Every row gives one point. Examples show where two turns around zero, p and q, send a point. Where does a point land after both, in the order given? Backwards means that the second turn is done in reverse. Each puzzle has new turns, and all numbers are rounded.
(in the rows, 128 means zero)

Turn p:
[ 94 111 137] -> [105  96 127]
[122 129 142] -> [128 118 139]
[164 174 138] -> [153 169 162]
[152 104 130] -> [156 121 110]
[108 123  94] -> [ 98 136 103]
Turn q:
[125 128 108] -> [122 141 114]
[100 110 144] -> [ 98 118 147]
[101 181 132] -> [141 173 165]
[160 108 141] -> [142  93 115]
[154 112 114] -> [136 114  98]
Where do these land?
p, then q: [ 91 129 116] -> [ 93 141 141]
q, then p backwards: [115 143 104] -> [138 145 104]
q, then p: [150  89 144] -> [129 102  88]
p, then q: [156 152 148] -> [164 112 143]

Turn p:
[139 101 115 125 135 123] -> [135 106 110 127 144 127]
[100 131 162 114 134 137] -> [127 125 169 108 119 137]
[155 114  86 126 112 122] -> [133 129  75 130 141 128]
[ 99 167 124 112 154 130] -> [114 164 163 127 153 135]
[158 132  86 126 130  74] -> [115 138  82 132 160  82]
[136 106 176 136  83 167] -> [155 105 133 113  61 150]
[135 141 163 139 144 157] -> [153 129 163 148 109 135]
[102 132 112 146 133 113] -> [ 91 129 129 137 137 130]
Turn q:
[126 142 112 145 121 144] -> [136 125 105 138 137 144]
[143 107 133 139 103 175] -> [109  88 116 126 116 165]
[115 119 139 110 129  81] -> [122 155 145 126 110  89]
[130 125 155 133 132  96] -> [129 149 157 138 109 119]
[136 142 147  91 111 168] -> [105 127 123  81 132 162]
[168 138 129 114 108 147] -> [144 115 122  95 110 156]
[126 139 141 137  99 138] -> [118 138 114 131 112 153]
[105 130 103 142 205 114] -> [151 127 151 157 192  89]
[104 109  92 141 146  87] -> [140 129 119 159 135  72]
Where do these land?
p, then q: [118 110 102  96  92  92] -> [123 133 105  92 152  80]
p, then q backwards: [138 129 121 161 124 111] -> [105 107 117 143 115 120]
p, then q: [106 152 144 131 128 150] -> [111 145 130 125 126 163]
q, then p: [173 131  91  66 132  91] -> [163 140  98  72 149  75]
q, then p: [120 110 129 121 131 137] -> [116 114 135 119 133 131]
q, then p: [125 130 108 162 114 153] -> [125 114 104 157 135 155]
p, then q: [132 117 139 129 173 121] -> [131 119 171 147 125 123]
q, then p: [101 140 164 143 163 134] -> [124 130 181 156 121 129]
p, then q: [140 133 153 141  93 163] -> [126 120  98 116  93 160]

Turn p:
[130 106 134 112 131 161 134  96] -> [156  96 133 123 129 127 140  97]
[ 77 134 160 111  83 127 151 171] -> [114 140 158 108  78 191 124 142]
[169 147  90 153 155 154  96 123] -> [136 145  79 166 166 104 134 110]
[126 107 160 118 128 108 133 160] -> [140 135 162 120 130 146 122 163]
[157 129 106 181 129 125 106 103] -> [108 113 104 178 145  92 132 129]
[113 109 111 103 114 131 156 148] -> [144 115 115 100 107 153 112 141]
[104 111 135 106 111 104 160 130] -> [126 110 146  92 100 136 115 146]
[140 127 104 123 130 122  80 100] -> [115 122 121 143 162 108  98  98]
[120 159 154 109 111  96 157 147] -> [119 163 154 103  88 126 123 146]
[107 140 133 144 170 124 126 122] -> [106 134 126 112 154 122 163 130]
[165 140 122 148 146 156 110 108] -> [144 134 110 163 149 102 146 105]
Turn q:
[115 138 111 151 106 132  95 159] -> [ 83 132 145 135 121 133 120 162]
[120 139  98 133 141 138 145 158] -> [110 145 115 140 146 118 158 146]
[ 91 143 109  88 125 164 170 103] -> [129 139  89 114  90 118 184 101]
[104 133 134 125 158 151 132  98] -> [125 147 108 124 123 151 138  88]
[155 107 173  96 148  74  99 114] -> [170 122 173  92 152 115  84 100]
[151 100 120 133 119 134 116 139] -> [120 109 115 123 141 118 104 145]
[178 137 166 145 120 108  98 141] -> [159 126 158 126 141 147  80 163]
[114 139 101 124 128 128 159  86] -> [137 136 107 155 101 110 148  96]
[123 116 138 158 107 122 138 153] -> [117  96 142 145 137 141 136 149]
Where do these land?
p, then q: [117  77 129  91 108 145 123 153] -> [126 123  89  88 137 145  88 146]
q, then p backwards: [109 102 124 148 132 105 142  76] -> [137 130 124 129  96 162 102  84]
q, then p backwards: [131 123 150  95 156 115 114 104] -> [130 138 129  75 136 138 121 116]
p, then q: [182 152 153 168 113 136 133 132] -> [141 118 156 190 129 143 130 159]
p, then q: [152 155 133 108 104 156 111 141] -> [140 149 121 153  95 145 100 140]
q, then p: [113 154  63 138 157 119 139 154] -> [ 74 154 111 104 111 115 163 157]
p, then q: [138 138 152 123 101 124 140 141] -> [136 117 141 128 107 146 123 155]
q, then p: [ 94 118 106 115 144 104  97 133] -> [ 94 128 162  96 128 123 138 112]
q, then p backwards: [115 132 143 165 137 149 152 117] -> [115 122 125 149 117 170 116 145]

Turn p:
[119 114 105 132 107 122  92 126 138 171 139] -> [119 100 156 147 159  91 112 133 123 130 127]
[104 130 169 108 100 144 109 108 124  88 107] -> [100 165 108 161 100 139  96 132 158 124 123]
[136 117 111 100 135 142 138 118 144 142 137] -> [139 103 136 109 123 121 121 146 147 124 144]
[153 124  95 135 130 115  95 109 130 127 132] -> [142 120 152 135 162 128 130 140 136 101 107]
[110 117 165 164 169 129 142 105 155 115 129] -> [ 90 115  92 115 129 148 164 117 152 148 104]
[145 105 121  85  86  83 171 159  88 128 136] -> [168 170 169 101  78  82 122 115 109 126 133]
[137 122 175 166 154 172 131 133 142 110 101] -> [ 98 119 108 150 110 188 155 137 131 160 120]
[108 134  92 166 140 152 120 131 150 116 126] -> [114  99 105 151 149 135 158 134 117  99 141]
[126 127  98  94 128 109 125 145  72 147 147] -> [154 130 148  98 122 103  88 123  86 106 120]
[115 148 160 125 144 133 105 144 161 102  92] -> [105 160  91 147 140 148 133 164 136 151 133]
[128 153 107 152 136 130 134 105 132 155 108] -> [157  99 106 145 154 130 133 114 129 135 123]
[155 145 141 108 107 105 174 151 101 136 181] -> [149 156 164  78 111 123 123  81 115 136 159]
Turn q:
[129  97 118 119 113 128 139 106 113 135 109] -> [108 147 133 127 143 131 148 114 141 119 101]
[156 118 216 108 123 157  97 154 154 125 121] -> [185 144 173  94 145 114 149 183 112 162 138]
[121 105 187 134 124 174 116 137 135 126 164] -> [151 161 140  96  95 135 160 173 114 145 147]
[ 99 168  77 130 134 114 124 105 108 160 106] -> [ 86 117  93 142 160 159  93  96 128 124 137]
[110 139 103 145 114 116 151 149 103 114 110] -> [ 99 121 120 138 111 116 102 103 119 145 102]
[104 109  89 156 149  93 109 138 142 129 115] -> [ 89  84 137 127 123 134 108 131 121  88 118]
[138 127 177 101 153 145 121 117 124  93 139] -> [176 154 134 100 129 104 146 126 104 121 147]
[151 137  74 129 140 136 128 135 111 138 127] -> [134 124 113 167 127 158 106 112 129 110 107]
[123 145  93 122 103 126 117 115 149 112 129] -> [120 135 127 135 129 123  92 123 165 115 138]
[143 121 133 167 113  87 127 120 111 131 149] -> [110 100 159 142 104 136 151 101 135 137 143]
[135 118 183  76 129 138 138 150 142 134 161] -> [184 128 111  89 127 115 165 154 139 153 128]
[127 150  85 149 141 122 168 108 144 140 108] -> [ 93 121  96 180 143 113 118 121 130 115 130]
Where do these land?
q, then p: [127 128 162 172 108 139 147 120 104 139 122] -> [128 113 112 128 121 112 109  79 111 157 137]
p, then q: [132 117 124 147 140 139 107 101 111  93 144] -> [118 165 133 117 128  96 105 137 111 113 124]
p, then q backwards: [138 119 126 141 119 159 153 122 122 145 147] -> [135 133 129 145 130  92 113 133 113 128 152]
q, then p: [111 169 140  80 191  72  89 152 169  92  98] -> [115 154 180  67 130 129 118 185 130  91  55]
p, then q: [107  93 144 121  95 111 118 139 119 154 142] -> [100 101 148  94 144 129 141 113 131 149 147]
q, then p: [109 112 155 123 107 166 154 113 104 141 158] -> [169 118 113 128 129 115 114 105 126 134 181]
p, then q backwards: [139 103 166 110 143 102 119 187 130 144 158] -> [ 90 116 187 155 101 143 114 135 114 120  98]
p, then q backwards: [113 157  62 146 137 116 135 126 140 123 127] -> [142 130 133  95 187 114 139 102 149 130 127]
p, then q: [137 128 157 127 122 136 136 106 105 179 140] -> [119 139 151 112 165 161 158 143 139 117 137]
p, then q: [112 151 116 111 164 121  88 154 189 100  93] -> [142  78  79 147  92 131  84 146  98 124 103]
p, then q backwards: [137 112  93 133 146 133 134 110 128 123  91] -> [152 106 118 112 152 129 138 155 148 140 145]
p, then q: [130 126 115 131 107 132 176 108 122 110 123] -> [129 146 142 155 121 106 136 120 170 127 136]
p, then q: [139 153 109 109 121 131 107 150 112 120 105] -> [156 123 145 144 109 147 107 118 104 139 132]
p, then q: [161 123 124 140  92 133 127 104 137 130 144] -> [131 138 146 132 128 102 156 152 123 127 160]
